Rows are points. Two turns around zero, p and q, are shown by what they do to some points. Where does a point land after both, in the order given? Backwards means that the second turn is done in reverse. Each puzzle has new turns, and all numbers are rounded.

Turn p:
[ 1.4 -1.7 -2.3] -> [ 2.5 -1.3 -1.4]
[ 1.9 -0.1  0.3] -> [ 1.5 -0.1  1.2]
[ 1.2  0.9 -2.3] -> [ 2.1  1.3 -1.3]
[-4.5  0.8  4.3] -> [-6.1  0.0  1.4]
Turn q:
[1.7 2.3 1.1] -> [-0.3  2.7 -1.3]
[-1.4 -3.2 -3.8] -> [-1.1 -5.0  0.4]
[-0.7 -0.3  4.4] -> [3.4 2.3 1.7]
[ 0.9 -1.6 -4.4] -> [-2.2 -3.8 -1.9]
[-1.1  1.7  0.0] -> [-1.2  1.1  1.1]
[0.7 1.1 2.7] -> [1.5 2.6 0.0]
Where do these land?
q, then p: [ 1.6 -3.7  3.6] -> [ 5.0 -0.1  2.0]
p, then q: [ 3.3  1.2 -0.6] -> [ 0.6  2.4 -2.6]
p, then q: [-2.6  1.4 -2.0] -> [-3.4 -0.8  0.7]
q, then p: [-0.4  3.4 -0.2] -> [-2.5  2.3 -0.6]
p, then q backwards: [-1.8 -2.3 -0.8] -> [ 1.3 -1.2 -2.4]

Turn p:
[ 0.5  1.1  0.0 -2.1] -> [-0.4  2.1 -0.2 -1.0]
[2.0 0.2 5.7 2.2] -> [ 2.6 -2.9  2.9 -4.3]
[ 0.5  1.7 -3.5 -0.7] -> [-1.8  2.5  0.7  2.4]
[-4.8 -0.9 -0.9  1.7] -> [-2.7 -3.4 -2.6  1.4]
[ 1.9 -2.1 -1.3 -1.0] -> [ 2.4  1.5 -0.6  1.5]
Turn q:
[-2.6 -1.7 -1.3 -1.8] -> [-0.8 -1.0 -1.3 -3.4]
[ 3.1  1.4  2.4 -1.9] -> [3.0 1.2 3.2 0.7]
[ 1.8 -0.5  2.5  2.3] -> [ 2.2 -0.1 -0.7  3.1]
[-1.1  3.3  1.7  2.3] -> [-1.3 -2.5  1.7  3.1]
[-1.0 -1.2  1.5  2.9] -> [ 0.4 -1.8 -2.3  2.1]
[-2.3  2.2 -2.7 -1.9] -> [-3.4 -0.4  1.8 -2.5]
[ 2.2 -3.4 -4.1 -1.9] -> [-0.1  4.7 -2.2 -3.1]
Where do these land?
q, then p: [ 3.1  1.1 -0.8  1.1] -> [-1.9 -1.2  2.7 -0.8]
q, then p: [-2.3 -2.5 -0.4 -1.0] -> [ 0.5  2.5 -2.1  1.4]
q, then p: [-0.6  1.8 -0.2  1.0] -> [-0.2 -2.0 -0.6 -0.2]
p, then q backwards: [-1.1 -2.7  0.0  5.6] -> [-2.9  1.8  4.9  2.0]
p, then q backwards: [-1.5  0.0 -1.8 -2.5] -> [ 0.7 -1.4 -2.4  1.9]
q, then p: [-2.1 -0.2 -1.1 -1.7] -> [ 0.0  1.2 -2.6 -0.7]
q, then p: [ 4.4  2.5  4.4 -2.6] -> [ 3.6 -0.7  4.7 -4.0]

Turn p:
[-1.5  2.2 -2.8 -4.2  0.7  2.4] -> [-2.0  2.7 -2.1 -0.9  2.8 -3.8]
[ 0.0  0.3  0.1  3.2  2.3 -3.4] -> [ 2.4 -1.1 -1.8  2.0 -0.1  3.6]
[-1.3  3.5  0.5 -2.3  0.0  4.0] -> [-1.6  4.4  0.8  1.1  0.9 -3.3]
[-2.2 -0.6  0.7 -3.9  1.2  3.6] -> [-3.5  3.6  0.9 -2.2  2.0 -1.0]
[-2.4 -2.1 -0.2  0.8 -3.5  1.6] -> [-4.0 -2.1  1.6  0.6 -1.2 -0.7]
[ 1.0 -1.8  0.0  1.2 -1.9 -2.5] -> [ 1.0 -3.6  0.7 -0.3 -0.7  0.8]
[ 4.0 -1.2 -0.3  3.7  1.4 -1.9] -> [ 3.7 -1.5 -1.5 -0.6 -3.5  2.4]
[ 2.3 -0.3  1.9  1.6 -0.4 -3.8] -> [ 3.8 -2.4  1.3  0.4 -0.3  2.0]
Turn q:
[-1.1  1.6  0.3  3.3  0.2  5.9] -> [-4.6  3.6  3.3 -1.5  1.3 -0.7]
[-1.9 -3.8  2.6 -4.2  2.2  0.7] -> [ 1.0 -3.1 -0.2  0.5  5.2  3.1]
[-1.4 -0.4 -2.1 -1.6  0.4  0.5] -> [-0.5 -0.6 -1.5 -2.2  0.4  1.3]
[-0.8  4.1 -1.9  0.1  1.3  1.1] -> [-3.3 -1.2  0.3 -2.3 -1.9 -1.6]
[ 3.6 -0.3 -0.8  1.7 -1.4 -1.3] -> [ 2.4  2.1 -0.7  0.7 -1.4 -2.6]
[ 1.1  4.6  0.9 -0.5 -0.1  1.2] -> [-1.4 -1.6  3.1 -1.3 -1.7 -2.5]
[-0.4  0.9 -0.1  0.0 -2.6 -1.0] -> [ 1.1  0.3  0.9 -0.3 -2.4  1.0]
[ 0.0 -2.7  3.0  3.2 -0.1 -6.1] -> [ 2.1  0.3 -2.0  7.1 -1.6  1.1]
[ 0.8 -4.1 -1.9 -1.9  0.0 -1.1] -> [ 3.0  0.3 -3.3 -0.7  2.0  1.1]
Where do these land?
p, then q: [ 2.4 -3.0  2.0 -3.2 -1.1  1.5] -> [ 2.4 -4.3  2.2  0.0  1.3  1.3]
p, then q: [ 3.2 -0.7 -4.0  1.2 -0.8  0.4] -> [ 3.8  0.9 -2.4 -1.9 -1.7  1.1]
p, then q: [ 3.2  0.7  2.4  2.2 -0.8 -3.3] -> [ 3.2  2.6  1.7  1.1  1.9 -2.8]
p, then q backwards: [-2.1  1.9  2.3  0.1 -0.8  2.3] -> [ 0.1  0.4  2.3  3.4 -0.2  1.4]
q, then p: [ 2.2 -1.8 -2.3 -0.7  4.2 -2.4] -> [ 0.5 -2.7 -5.2 -1.3  0.3  0.7]
p, then q: [-1.3  1.7 -2.8  0.7  1.9  1.9] -> [-2.0  0.6 -1.8 -1.7 -3.1  0.0]
q, then p backwards: [-2.0 -2.0 -4.0  0.4 -1.1  0.3] -> [ 0.5 -1.7 -1.2  0.1  4.4  1.1]
q, then p backwards: [-2.6  2.7  0.1 -0.7 -1.0 -2.8] -> [ 0.5 -2.6 -0.1  3.8 -1.3  0.0]
q, then p backwards: [-3.1  0.7  6.2  0.2 -0.5  2.1] -> [-4.0 -0.7  5.4  0.8 -2.2 -1.3]

Turn p:
[-0.8  0.0  3.7 -3.6  0.3  1.1  1.3 -0.6] -> [-2.2 -0.5 -0.5 -1.4 -3.1  0.8 -3.1 -1.9]
[ 2.1  1.7 -1.4  2.5  1.1  1.5 -2.9 -1.1] -> [ 1.7  2.1  0.4 -2.0  3.4 -1.4 -0.1  1.9]
[ 1.9  1.5 -0.5  1.5  2.3 -1.4  2.2 -2.2] -> [-2.7  2.5 -1.4 -1.1  0.5 -0.9  2.4  1.3]
[-0.8 -0.8 -3.2 -1.6  0.3  2.1  0.1 -0.4] -> [ 2.1  0.4 -1.7  1.7 -1.2 -0.3 -1.3  2.2]
[-1.3  0.2  2.1 -0.2  2.5 -2.1 -1.8  2.1] -> [-1.6 -0.5  0.1  1.2  2.2 -1.4 -1.2 -3.5]
[ 3.2 -1.4  0.4 -3.0 -0.9 -2.1  1.2 -2.1] -> [-1.8 -2.6 -1.1 -2.2 -2.9 -2.2  1.3  1.2]
[-3.3  2.7 -1.5  4.3  0.7 -0.5 -3.4 -2.5] -> [ 2.6  5.4  3.1  1.0  2.3 -1.9  1.1 -1.0]
[-2.8 -4.1  1.1  3.7 -0.7  1.9 -2.2  3.5] -> [ 4.7 -1.2 -0.4  1.2  2.7  3.2  0.2 -4.1]
[ 1.7  0.3 -0.6 -3.5 -5.6 -0.5  5.4  3.2] -> [-2.8 -5.3  1.6  1.4 -3.8  4.2  0.7  3.7]
Turn q:
[ 0.8  1.0  3.6  1.6 -0.8  0.4  0.0 -1.6] -> [-2.6  0.3  0.0 -3.2  1.3 -0.4  0.3 -1.3]
[-3.3  2.3  0.8 -2.3 -2.7 -3.1  5.2  1.7] -> [ 1.7  7.4  0.0  0.6 -0.9  2.1  1.7 -1.9]
[-1.8 -4.1  1.9  0.2 -0.1  0.3 -0.7 -2.9] -> [ 0.8 -1.0 -2.7 -2.3 -1.3 -2.9 -1.9 -2.1]
[-2.9  4.2 -4.8 -2.5 -2.9  1.7  5.1  2.8] -> [ 2.5  4.3  0.3  2.0 -3.9  6.1  3.7  2.3]
[-1.0  1.0 -1.5  2.2 -1.8 -1.1 -0.9  0.1] -> [-0.4  1.4 -1.6 -0.2  0.8  0.1 -0.2  3.0]
[-0.9 -0.4  2.6 -1.4  0.6 -2.4 -2.0 -1.0] -> [-0.3  0.4 -1.5  0.6  2.1 -2.6  0.4 -2.5]
[ 3.8 -1.6 -0.8  1.3  1.3 -0.9  1.0 -0.5] -> [-1.7 -0.9  2.7  0.7 -0.6 -0.7 -3.3  0.5]
[ 4.1 -1.5  1.3 -0.5 -0.6  0.3 -3.2 -0.7] -> [-2.5 -3.4 -0.5  0.6  2.3  0.3 -2.6 -1.4]
[ 3.2 -0.2 -1.9  0.4  4.7  1.6 -2.5 -1.9] -> [-2.0 -5.3  2.3  1.8 -0.9 -2.4  0.2  1.3]
[-2.1 -0.8 -1.3  1.0  2.4  3.3 -1.9  4.0] -> [ 4.7 -3.2  1.1 -0.7  1.1  0.4  1.7  2.4]
Where do these land?
q, then p: [ 8.4  2.9 -0.2 -1.2 -4.2  3.7  1.3 -1.2] -> [ 6.3  3.5 -0.4  0.6 -2.6  4.1 -5.1 -3.5]
p, then q: [ 1.1 -0.9 -1.6 -1.8 -1.2 -1.0  1.0 -2.0] -> [ 1.1  2.3 -0.5  0.5  0.5  1.9 -2.0  0.1]
q, then p backwards: [-2.8  1.9  0.3 -1.0  1.7 -1.6 -1.7 -2.1] -> [ 0.3 -1.3 -2.0  0.8  2.1 -3.4  0.1 -1.7]
q, then p: [-3.6  0.1 -0.9  3.0  0.5 -5.6 -0.1  0.8] -> [-4.6 -0.3  2.3  2.0  4.3 -2.0  0.7  1.2]
q, then p: [-1.3 -0.3 -1.4 -0.1  0.7  4.4  0.8  2.4] -> [ 0.2 -3.2 -1.9 -2.6 -0.8  2.5 -0.6  1.4]
p, then q backwards: [ 4.0 -0.7 -0.5  1.4  2.3 -0.8  1.8  2.0] -> [-0.1  2.6  0.9  1.0 -1.9  0.9 -4.3 -0.8]
q, then p: [-2.8 -0.9  3.1 -1.8  0.9 -0.5 -0.4  4.5] -> [-3.1  1.1 -3.0 -3.8  0.6 -1.9  0.6  2.0]
p, then q: [-2.1 -1.8 -0.5  0.0 -0.4  2.6 -4.1 -1.6] -> [-4.4 -1.7  0.6  2.2  1.9  0.5 -1.6 -0.5]
p, then q: [-0.8 -0.2  1.7  1.4 -0.3 -1.1  1.3 -2.8] -> [-1.5  2.2 -0.8 -0.3 -1.7  1.4  1.5 -1.3]
